Each row is a point. A path goes straight from each point to the next, and from the last back to the first. The post is the endless flat space through its rows: a point in 2 columns, a line in 3, a plane in 4, and so on, so that a path can go around it. How many times does the path go around the post? Going back the other way cancels.

Post (1 x 2):
[[ 7 -4]]
Path (25 x 2):
[[ 22 -47]
 [ 43  -3]
 [ 44 -32]
 [ 57  -2]
 [  7  50]
 [-24  -4]
 [  6 -53]
 [ 36 -30]
 [ 16  31]
 [-28  43]
 [-16  60]
 [-30  -7]
 [-10 -28]
 [-29  21]
 [ 31  53]
 [ 14  60]
 [-27  41]
 [ -3 -19]
 [ 55 -49]
 [ 51  17]
 [ -7  47]
 [-37  14]
 [ -9  -5]
 [-22  38]
 [-18 -29]]
Times around: 3

Post (2 x 3):
[[ 17  -9  -9]
 [-19 -13  15]]
Path (29 x 3):
[[ 27 -20 -26]
 [  4  -3 -31]
 [-12  -6  13]
 [ 32   1  15]
 [ -2  -2   3]
 [-27  -9  -7]
 [-19 -29 -11]
 [ 44 -30  -8]
 [ 41  -2   9]
 [  9   9   3]
 [ 26  -3   6]
 [ 22 -22  16]
 [ 22 -17 -19]
 [-44 -17  -4]
 [  3   8  -4]
 [ -8  -4  23]
 [ -2 -18  18]
 [  0 -31 -11]
 [  8 -17 -25]
 [-49 -30  10]
 [-13 -28   8]
 [ 60 -12 -22]
 [ 10  -1  12]
 [  7   1  -7]
 [ 11  -9 -18]
 [-34 -25  22]
 [  5 -21  19]
 [ 37  -6  -1]
 [-13 -33  19]]
Times around: 0

Post (5 x 6):
[[ 19 -19   3  16   6 -13]
 [-29   3 -33 -20 -12  25]
 [ -5  20 -15  15 -10   4]
 [-11   5   5   8   2  -9]
 [ 32  12 -14   4  15  12]]
Path (28 x 6):
[[ 15   6   7   5  15  31]
 [-19  12  -6   0 -24  -4]
 [ 29  12   8  -4  22   6]
 [ 21 -12  24  13  13   2]
 [ 12  -5 -38  -4  10  36]
 [ -7  -4 -10  -7  35  -4]
 [  7 -16 -20  18  -5   6]
 [ -2   6  29  27   3 -15]
 [  1  27   0   7   2  15]
 [ -7 -39 -10  25  -7   3]
 [  6 -14 -32 -24  42  28]
 [ 15 -12 -26  10  -9  -5]
 [  9 -21   7 -21  15 -14]
 [ 60  -6   3 -18  32  18]
 [ 14  31   1   5  12  20]
 [  0 -22 -14   3 -30  -6]
 [  0   0 -26  14 -27  -9]
 [  0  32  15   8 -16  -8]
 [ -6  12  -5  -7  -1  27]
 [  9 -11 -18  24   2   9]
 [  9   6 -21   3  10  19]
 [ 22  10 -15  31   0   3]
 [ -3  15 -33  -4   3   5]
 [  8  -5   3 -19   6 -20]
 [-13  22  17 -10  13  -5]
 [ 13  30 -37  -5   2  14]
 [ -3  17 -47   0   7  23]
 [-13  12 -15  20   5  27]]
Times around: 1

Post (7 x 8):
[[ -7 -11  31 -15   5  -2  -2  -4]
 [  8   9  14   9  -1 -11   7   2]
 [ -7  15 -31   4  -6  -6   1   6]
 [-15  -8   7  25  -1 -12  -7   5]
 [  7   3 -10  12   2   0  -1 -10]
 [-56  -5   7   3 -14   8  -8 -20]
 [ 17  -5  -4   1  17 -10  28  -2]]
Path (26 x 8):
[[-42   4 -30 -29  16 -17  23   1]
 [  9  -5  12  -2  20  -2   4   0]
 [ -8  10 -21  20   2  14  39 -27]
 [ 60  19   4 -12  22   1  14  -9]
 [-10   8  18  10  14  -4   1 -18]
 [-12  -8  15  -8   8  24 -22 -17]
 [ 15  15  34  11 -14  13 -10  -6]
 [-18 -20  -8   5  -8   8  24 -30]
 [ -9  20 -13  16 -12   4  39   6]
 [ -4  -6 -40  15   5 -19  28  16]
 [-12   7  15  30  -5 -24  17   0]
 [-14   3  -1 -15  14 -10  34 -11]
 [-22   2  36   9  -2  23 -39 -22]
 [-19  -7  28   2 -12   9   8   3]
 [  3 -12   8 -11 -12   0   0 -19]
 [-22 -19  15  19 -17  -3  -7 -16]
 [ 31 -16  -8  -2  18   7  21   5]
 [-21 -10  -7  -1  -2   0  22   8]
 [ 35  -5  17   7   2  -3   3 -17]
 [-16 -28  -9  21  21 -27  15 -11]
 [ 26 -17  29  23  22  -9 -15 -18]
 [-26  -3  22  14  13 -20  23 -25]
 [ 21   8   7  15  14 -12 -17  11]
 [-43  16 -19 -24   8  11   7 -30]
 [ -6 -11 -14   4  15 -12   8  -9]
 [  4  -6 -14 -11  16  -2  36 -26]]
Times around: 2

Post (10 x 11):
[[  2 -14  -1   7  -9 -15  -1  -5   4  16  -9]
 [  3 -10   1  -7  -3 -36  11  15  -7  -3 -23]
 [ 29  -8  19  -4  19  13   0  -8  25  -1  21]
 [ 13  11  10   0  -9 -12   6 -18 -13   5   0]
 [ 27 -13  20   2  16   5 -24  -7  13 -22  19]
 [  5  -2   2   7 -10   0  -4  15  -7  14 -23]
 [ -1  -5 -18   6  12 -13   6   5  14  -2  -6]
 [  4  -2   6  19  -8 -14  13  18  16  -1 -11]
 [-18   1  -9 -15 -10  -7   8   5  19  -1 -13]
 [ 12  -9   6 -11   5   5 -25   6   5  -6  33]]
Path (25 x 11):
[[ 21 -12  -8   0  18  12  21 -28  35   8   1]
 [  0 -17   9  44   0  17  -7  17   5   1  -4]
 [  4  -5  19   6   3   9 -10   3  34  26  19]
 [ 12 -15   1  13  14   1 -20  16  30  17  10]
 [ -2  15  -9  -9  -8  19  -1  -5  17   9  -9]
 [  4 -17 -13 -50   4 -12 -30   4  -2  -3  23]
 [  0   9 -26  16  -1  14  14   1   9  20  10]
 [ 18 -19  17  -3   6  12  13  18  -2  20 -16]
 [ -5  -5   7 -25   5  -6 -14   0   2  12  10]
 [ -3  -2  16  26 -24  -6   2  17  22   4 -33]
 [  1 -16 -14 -21 -11 -38  -5  21  19  -5   3]
 [ 26  -5  28   6 -11  16  -2  19  -4   7  -8]
 [  0  -4  17 -15  13 -32   5   5   7 -39  48]
 [  3  -9  19  19   1 -60  11  25  -6 -15 -14]
 [ 25   7  12   9  -6 -22  -3   8   9  -1  -2]
 [ 43 -20  -2  29  36 -24   8  42   9 -25   4]
 [ -3 -24  -2  16   6 -12  19 -24  48   1  37]
 [ 16  -6  16  57   6 -17   2  18   4  -4   6]
 [ 18 -26   2  -2  30 -24 -46   4  -4  -9  13]
 [ 12  10  -3  -6  -9  -9   8   4  22   0  -1]
 [  9   4  -8 -12  -9  13  10   2  -5  -1  -8]
 [ 10 -10   7 -24  22  10   3   4  15 -34  -2]
 [-20   2 -19  13  26 -11   5   6  12 -21   5]
 [ 12  -3  11  10  12 -33  -9 -18  15 -25 -13]
 [ 28 -11  17   1 -19  -8  -8  11 -14  14 -37]]
Times around: 5

Post (11 x 12):
[[ 11 -24  -3 -13 -11   4   6   2  -2   1 -10   4]
 [ -7   5   2 -10   5   8 -13  13  -1  -5  17   4]
 [ 11 -11  -3   7  -8   5   0 -30  10  10   6  12]
 [ -6   4  18 -12   5 -10  -3  23 -13   0   6  -5]
 [ -8   4   3  -3  25  -2   4 -18   7   1   3  -6]
 [ 22  10 -13  -1   4  -6   8   0   8  -9 -14   8]
 [  1   0 -15   6   1  -2  -1  -3   0 -13 -18  16]
 [  3  -5  10  -2  13  -1   1   7 -13 -12  12  -5]
 [ -1  -7  18 -12  23  -8 -11  14 -11   2  12  10]
 [-13   7 -11 -13  21  -2   5 -10  -5  10  11  10]
 [  4 -20 -11 -20 -17 -10   4 -16  -8 -16 -15  -3]]
Path (26 x 12):
[[ 24  19 -21 -14 -18  -7  17  26   3  -4  -9  17]
 [  1 -11   3  -5  19  -7  16  -5 -10  -6   8  -8]
 [-18   6 -15  -3 -16  -9 -26  -6  -1   6  -7  21]
 [-12  -1 -11 -15 -11  15   4   5   2  29 -11   4]
 [ 16  16 -18 -22 -16  10   6  14   7  -1  -1  17]
 [ 16  -9  -4 -22  -1 -16  13 -10  -8 -25   4   1]
 [ -5 -18   7   5  29  19   1  -4  14  13  23  -3]
 [-11  -4  -4 -16   8  -8  -6  -4 -15  18   8   8]
 [ 25 -15  11  -2  10   1   2  -8   3  11  -3   7]
 [  8 -12   9   0  28   1   4   8 -18  -7   1  -3]
 [ 36   1 -25   7   0  -3  30  -4   9   1 -11  -8]
 [-12 -10 -16  -8  -4  20   2  -9  17   6   1   0]
 [  9 -25  15 -13  -2   1   0  -1  20 -26  -5 -26]
 [-12   7  -3   0  15 -12   8 -11   0  15  -1   4]
 [ 60 -12   6   2   8 -13   7  14  -3 -21 -28 -12]
 [  7  17   6 -16  21   3 -12  -4   3   5  16   9]
 [ 11 -14 -12 -23 -24  -9  16   0  -4 -11 -23   5]
 [ 10   7  -4  14   8  -3  -2 -13   7  -8   5  18]
 [  7  -1 -27  -9  -6  -7  14  12   1   5  -8   5]
 [ 15 -21  -3  -8   3  10   0  11 -25 -26  16  -1]
 [  5  25 -10  -6 -14  -4   5  -9  -2  -7 -11   7]
 [  1 -15   9   9  10  17  11 -11  10 -15  -3 -14]
 [  4   3  -2 -12  11   6  17  33  -3  17   8   8]
 [-12  -4 -14 -17 -11 -22  15   6 -24   7 -12   5]
 [ 16   2  -2 -16   5 -18 -19 -14  -3  14 -12  23]
 [ 21  -4  18  -5  11  -6   0  -1 -17 -18   5   3]]
Times around: 4

Post (17 x 18):
[[  6  20  -9  -9 -14  22  25  -9 -12  17  13 -21  34  25  -1  -6  27 -34]
 [  1  24 -16  36   7 -13  -8  -7   0  -2  18 -27  -8   2   7 -37   2 -22]
 [-17   7  -2 -12  11   2  16   5  -8  -7  25 -26 -13  -8  -7  11  20   7]
 [-13 -32 -14  -1 -24 -10 -19  32  38  25 -42 -11 -18  -7  42  29  29 -18]
 [-16  -7  -5  -9   3  31  -8  21   5  -2   1 -13   7  -3  -3 -24  23  -8]
 [ 17  23  20 -17   2   0   1  -1  -4  -2  15  -1  -4  34  -1   1  -4 -15]
 [  4  10  -8  -5   2  -1   2   7  16  17 -19  -5 -30  -5   5   0  -7   8]
 [ 17   0  21  12   6 -31 -20   0  16 -11  14 -13   3   4  12 -24  27   7]
 [-26   8   1  29 -28   8 -22 -17   9  23  14  16 -23 -10  15  -2   1  -9]
 [  5   9  23   4  48 -40  28  -1   4  -7  -7  16  -5   3 -30  17  -2   0]
 [-33  -9  48  20 -10  -2  16 -18  -1   1   6 -11 -10 -21   7  -3   3  -8]
 [-17 -26 -21  10 -21   1 -14   4   3  16 -11  -3   9  32   1  -3   2  -2]
 [ -7  -6 -38  17  27  19  -1   6  35   4  22   0  -7  21   1 -15 -16  16]
 [  5  -1   3  -6  -4   4  15 -11 -13   6   7   2  -7  16  14 -13  16 -20]
 [  3 -33  27   6  17   0  27   9 -13  -5  16   0  -9 -26   1  38  -8  21]
 [  1  35  45  45  30 -16   6 -48 -29  13  -1 -26   0   6 -17 -19  21 -43]
 [ -4 -16   1 -26  21 -16  -2 -15   7   1 -15  -4  -7   0 -11  27 -12  -9]]
Path (32 x 18):
[[ -9 -18  -3  31  13   0  16  30  16   4  -5  -7 -28   9   2 -18 -27 -21]
 [-14 -23  57  -3 -18 -12  -9 -24  -5 -14   5  23 -41 -14  -4  19  25  -3]
 [ -1  21   7   3  23  -8  12 -34 -14 -18  24  -7 -35  -7  -9  11  -3  35]
 [-11  22 -30 -35  -2 -11  -6 -13   7   5 -24  -3   5   1  -1 -14   0  -9]
 [  9   6   3 -15  -1 -29  14 -11 -20  17   5 -34  -4  -7  21  15  13  28]
 [ -7   5 -47  -1   9  30  24  22  31  40  -1 -16 -22   5  34  -6  32 -17]
 [-25 -12  -7 -13   4 -12  38 -19 -19 -25  60 -46   7  -4 -33  -9  24  19]
 [-26  -4  12   9 -26 -26 -24 -21 -39 -10  12 -25 -22 -25 -22   4  27  13]
 [  7  13  34  41  10  31   3  -7 -14  15 -24   5   0  -4  20 -22  38 -29]
 [-23  15  -2  -4  14 -37  -5 -20  10 -13   2  -1 -55  13  30 -27  -5 -15]
 [-13  16  30  12 -23  10 -27  13   2  29  -8  -9 -28   6   9  -2   8  18]
 [-19 -14   3  -7   2  29  17  15  34  19  -5 -44   2  24  21  27  12 -28]
 [-12 -21 -28   7 -23  31   2  -3  26  24 -19 -17 -12  11  12  -9  -9 -32]
 [ 23  10  15  -2  30  -4  17   8  18  -9 -17 -36  22  31 -17   4  36 -10]
 [  7  -9  27 -15  -4  33  -9   9 -21  -6  10  30 -12   9 -14  -9 -14  51]
 [ 11  -6  46 -11 -21 -44  27   6  -1  -6  17  -3   8 -24  16  20  26  35]
 [ 11  11 -11  12  15 -27   9  19  -1  10 -25 -10 -32 -57 -12  11 -44   8]
 [ -4  23  54  27  -8 -49  -6  -3   7 -15  46  20 -11 -27  -6 -17  27 -41]
 [ -2  23 -15  32   2  12  22   7  -4  13  10 -22 -33  -2  -3 -13  49 -15]
 [ 12  -8  23  16 -14  11   3 -31   5  26  20  14  -3   9  -3 -13 -18  -1]
 [-18 -39  10  -3  15 -13  23  31   9  21 -17  14  -8   5  -9  22   2  -9]
 [  5  -8 -22  56 -12 -27 -26  20   8   7  15  35  -2   6 -14 -20  15 -27]
 [  2 -25 -19  -7  24  18  47 -14  41   8   9  10  24  18  10  11  21  -7]
 [ -6   1  17  25   1   0  -1  11  -4 -24  25 -31  44 -10   2  21  33 -10]
 [ 34  44  10  16  14 -11  11 -16  25  19   6 -11  14  20  22 -19  -8  -4]
 [  4  -5 -15   4  34  24  16  43  -3  16 -15 -34 -15  16  11  -6  36  -5]
 [ 11  54  48 -53   4  16  22  -3  -5 -21  39 -45   3   3 -10 -14  22 -26]
 [ 38   1  50  12 -14 -21  14 -29 -21  -1  23  19 -31  40 -18   1 -16  31]
 [  0 -22 -18   2 -33   9  13  -3   1   0 -12 -23 -17 -10  24 -14 -11  21]
 [-22 -16   4  56  -7   3  -8 -26  17  24  -8   8   9 -14  52   2  52 -32]
 [-22 -34 -27  21  -1 -25  -5  -3  13  11   5  12   2 -18  38   0  11   3]
 [  4 -17 -37 -16  11  18  24  20  34  31 -23  -9  14   2  17  24   4 -20]]
Times around: 5

Post (17 x 18):
[[ -1  23  12   7 -24 -16 -16  14   6 -13   3  -8   8   5 -17  35  -5  -8]
 [  4   4  -3  -6 -17  -1   6 -32 -16  -7   6  -1  21  -8   2  -3   2 -25]
 [  4  23  22  21 -46   2 -19   2   4 -11  11   3  -4  16 -21 -10   4  -1]
 [ -9  -2   7 -18  25   3   6 -29   7 -23 -12  -1 -14  23 -28  11 -11 -44]
 [  5  -9  15   1 -15 -26  -5 -20 -12 -18  -4   5   5   2 -18 -20 -12 -36]
 [-18  -1  12 -32   5 -27 -14  19  30  14   2  -5  10 -20  11  20  -3   7]
 [ 18  -5  21   7 -14   9  11 -18 -11 -16  13 -29  19 -24  23   6  -3  25]
 [ -9  10  23  21  23 -14   0 -15 -26 -14   4 -12  15 -15  10   3   9  12]
 [ -2   4  -6 -14   7 -18  -5  -5  22   3  20   8 -16 -36  10   8 -11  28]
 [ 26   3  18   3  19  -6   1   3 -13   9 -11   6   0  -8 -15  -9 -15  15]
 [ 10 -17  10  10  11   4   9  -1   3  16   8  30  -4  19 -18   8  -2 -21]
 [ 27 -28  10  11  12   5  -9 -35  -8  23 -15  24  13  -5  -3  -4   0 -17]
 [ -7  -4  13  -9 -10 -20  -1   5  -7  15   7 -20  -7 -12   0   9   0  -5]
 [ 15  -1  -1  -3  19   8  16  -6  12 -30  -8  -5   0 -33  19   7  11  -6]
 [-28   0  17 -24  11  20   6 -17   8  -7  -3  -9 -12 -26 -18  -3 -24 -16]
 [-13 -21  -1   4   9   4  19  -5  -9   8 -31  -5   7  20  19   9 -16 -25]
 [  0 -15   0   5  46   2 -17  15 -14  12  -5   1   4  11   5   1 -13   9]]
Path (30 x 18):
[[-28 -19  48 -23  -3 -16 -13  28   8  10   4   7  -1 -26  -1  -9 -20   3]
 [ 20  12 -12  -8 -11  11 -15  -2 -16 -10   6  -9  12  -7  14 -17  20   6]
 [-31   1  18 -16   4 -23  -7  -8 -28  -2 -11 -20  22 -24  30 -13  21  23]
 [  1 -18  18   5 -23  -7  23 -10  14   8  30   8  10   3  -3  10   4   6]
 [ -2  20  -5  25  48   4  12   6 -29  -7  -5  -8  22 -21  -9  23  -6 -26]
 [  9  21   3  -6   8  20  28  11   3   4  -4  -4   3  -3  14 -17 -17   4]
 [  6 -17  32  16   6 -23 -23 -10 -44   0  -6 -12  -9 -13  -3  13   5 -25]
 [-16  -6 -13 -21   1   3   9  14  15  -9  -9   6 -24  16   1   7   3 -36]
 [-17   2 -14 -10 -11  17  25 -27  -8  -4 -14 -16 -13 -11  -4  -3 -12  -6]
 [ 16  13   1  22  -3  20  27  -9   9 -34   4 -28  -9  31 -32  23 -34   1]
 [ -4 -16 -20   8  25 -21  13 -19  -7  25  -1  -2 -15 -21  -8   2 -30 -31]
 [ -1  10  20 -10   2   3 -23  16   0 -31  15 -28  12 -17 -11  27  -7 -15]
 [-12 -17  50  -5   6 -13 -16   0 -12  28   5  11   0   2 -13  26   0  -2]
 [ 14 -34  12 -52  -9  -4 -14 -24  10 -19  12 -18  -7  -4 -11   3  -4 -19]
 [  5   5 -22   5  -8 -17   4  -7 -27 -14  -8 -12  12 -21   3  -8 -19   8]
 [ -5 -11  27  16  14 -32 -10 -14  18  -7 -12  12   4   3   0 -12  -4  23]
 [ 14 -26  24  15  17 -27 -25 -56  31   8  -2  10  25 -34  -8  19  -3  -4]
 [ 14  16  48  15 -17 -50  15 -23 -25  17 -26 -14  33  -4  -7   9 -27 -15]
 [ 19  25   6   6  12  17  30  12 -22   3   0  26  -4  -3 -15   6   2 -18]
 [ -5 -10  10  10  20   5 -11   9   6 -33 -22   1 -23  54  -1  30 -21  -4]
 [ -9 -44  32 -17 -14 -19 -25   3  -1 -19 -13 -51  18   7  13  -1 -17  15]
 [  8  10  -4   9 -32 -60  -1  15   8  18  24   5  41  -9  10  28 -29  42]
 [ 19 -22 -27 -31  -5 -25  -5   0  28  18 -15   5  32 -29   6  -6 -47 -28]
 [-14  10  34  28  12 -37   5   0  14 -12 -13  17 -29  -7  -7   0 -13  -3]
 [ 34   4  13 -11 -24  -1   9   6 -21   3   0  -1 -10  18 -17   8 -28 -13]
 [ -5   8  30  12 -14   0 -13 -32 -29 -37 -27 -21  15  13   0 -15  -9  -6]
 [  5  -9  25  -5  -5  11  24 -24  10  -8  22  12 -18 -19 -22 -21  27 -17]
 [ -7 -13  13  35   3 -11 -32 -19  -5   9  19 -14   5 -26  -9  -5  15  -6]
 [ -1  22  51  53  19  11  26  -2 -31   8   9  -7  10 -27  -7   6  -5  16]
 [ -2  10  10 -28 -10  -2 -21  16   1  13   8   9  32   2   2   2 -12 -31]]
Times around: 5

Post (17 x 18):
[[ 11   8 -14 -37   7  20 -18 -21  -9  17   3  23   9  11   9  -2 -11  15]
 [ 21   9 -31  -2 -38  -8  -6 -11  12  -2 -12   4 -10  -4  17  -9 -25  -4]
 [  1  -9  19  -8   0   6  -8   1  13  19   7 -14 -18  18   7 -16  -1  -8]
 [  8  22 -31  -7  -1  -1  15 -26 -24  16  -4 -27  -8 -17   7   9  -5 -27]
 [  7 -11  22  18   7   3   5  23  13   7  -7   1   5   3  -1   7  18   0]
 [ -8 -12  15  -3  -3   2 -25  19  -1  -1   9  19 -19 -22 -15  -4  11 -16]
 [-12   3 -14   1  -5 -19  -1   1 -21   9   6  -7 -14  -5  -5   7 -29  -4]
 [ 11  10   8  12  -2   8  -2 -17  10  37 -22  34  13   3  -4  11  -2   7]
 [ 35  -5 -25   7  -5  -2   4 -20   5  22  12  -4  -2   4  13  -2   1   4]
 [ 19   0  10 -18   1  12  -5   5  -1  16   6  10 -28   6  15   0 -27 -11]
 [  9   0  -2 -11 -13 -15   0   1  16  20  10   2   8 -14 -12  10   8 -11]
 [ 16  10 -34   1 -14   7  34  -8  26  16  -3  10  12   3   6  -2 -11   2]
 [  1 -18  -7   9  -2   6   4 -15   6  -6   4   1  -3   1  25   0 -19  -5]
 [ 13  14 -10  38   8  -9  -1 -12   6  12  -5  -9  18  18   6   0  -7  -7]
 [  1  -8   1  -6  13   2  -2   2  13  14 -15 -11 -16  16   6   1   0 -22]
 [  8  -1  -8   5 -18  -6  11  -7   5 -12   6   0 -18  -3  -5  16 -10   0]
 [ -1  -2 -23  -1 -19  -8  11   0  -6  10  -9 -15  18  -4 -15   1   1 -33]]
Path (25 x 18):
[[  4 -11  27  -3   7   8   1  18  39  22 -16  25  21  15 -23   2 -10 -18]
 [  7  27 -19  -3  -4   9  -7 -27 -17  15 -20 -18   6   9  13   1  -4  10]
 [  0 -22  -2   0   6   9   1  10  20   3   0  15   1  -2  31   9 -19 -19]
 [ -1 -21 -19  15   8  -9   0 -22  -4  16   2 -10 -26 -11  13  11  -6   7]
 [  9   7 -21  27 -11 -30 -20 -18 -15  26  17  24  -6 -38  -7  -2 -29   8]
 [ 10 -14  -5  -1 -13 -16  -5 -25   1  -4  17   6   4   2  -4   9 -28 -14]
 [ 23  13  -6   9  -4   0   7  -7  23  47 -23 -18 -25  24  -6 -13   3  -6]
 [ 13   4 -26  28  -2   7 -16 -29   6 -37  -4   0 -27  19  24  15 -24   6]
 [ 33  16 -11   9  24   9   2  23   4  -3  21   7 -22 -21   8  23 -15   4]
 [  1  -8 -17  -6 -38 -20  -6 -22  12  23  19   1  -5   6 -18   7 -13 -18]
 [  6  20 -11   9 -18 -20  15  -9  -2   6   1  -9   0 -22  13   6   8   7]
 [ 11 -21  -2 -19  -7 -15   6  -5   3  19   2  -3  -6  11  -9   6 -12 -10]
 [ -4   6 -21  14  -4  -4  -1  18 -17  -8   2 -22   3 -17 -24 -12   0 -13]
 [ 16  25 -17   6  -7   4   4 -10  31  26  -5   6   8   4   0   8   5   6]
 [ -6   7 -41  12 -17 -15  30 -18   0  36  -9 -14   0  10  23   4 -36 -12]
 [  2  -8 -11   7  -7  -5 -12 -11 -14  33 -14  17   7  10 -24  -6   8 -10]
 [ -1   7 -11   3  17   4  -1  15 -12  14 -10   0  -4  13  17  -9   0  -6]
 [  5   1 -17  -1 -20 -28   8 -12  16  29 -13  -1   5   3   6 -19  -9   4]
 [  1   4 -13  -7  -6  11   9 -11  -5   8  19 -12  -4  -9  -1 -11 -26   8]
 [  1 -12 -12   8  -6   8  -3  10  17  22   9  12  -3  16  -4  -7 -26  15]
 [ 20 -25  -9 -14   3   8  -7 -21  13  19  -1 -16  -8   2  -1   0  -2 -24]
 [ 28  -5 -29  -5 -10  14  -1   3 -60 -22  18  -2 -13 -32 -20  19   2  -1]
 [ 14  13 -10  10  -5  16  -1 -19  12  36 -21   6  32  22  -2  -2  22   5]
 [ 31   5  -6 -24 -10  -4 -23 -16 -12  28 -13 -15  -2  17  29  -3  -8 -11]
 [ 18  13  -3  -5  -6  -5  15 -33   5  34 -15  -5   3  13  17  11 -17   4]]
Times around: 3
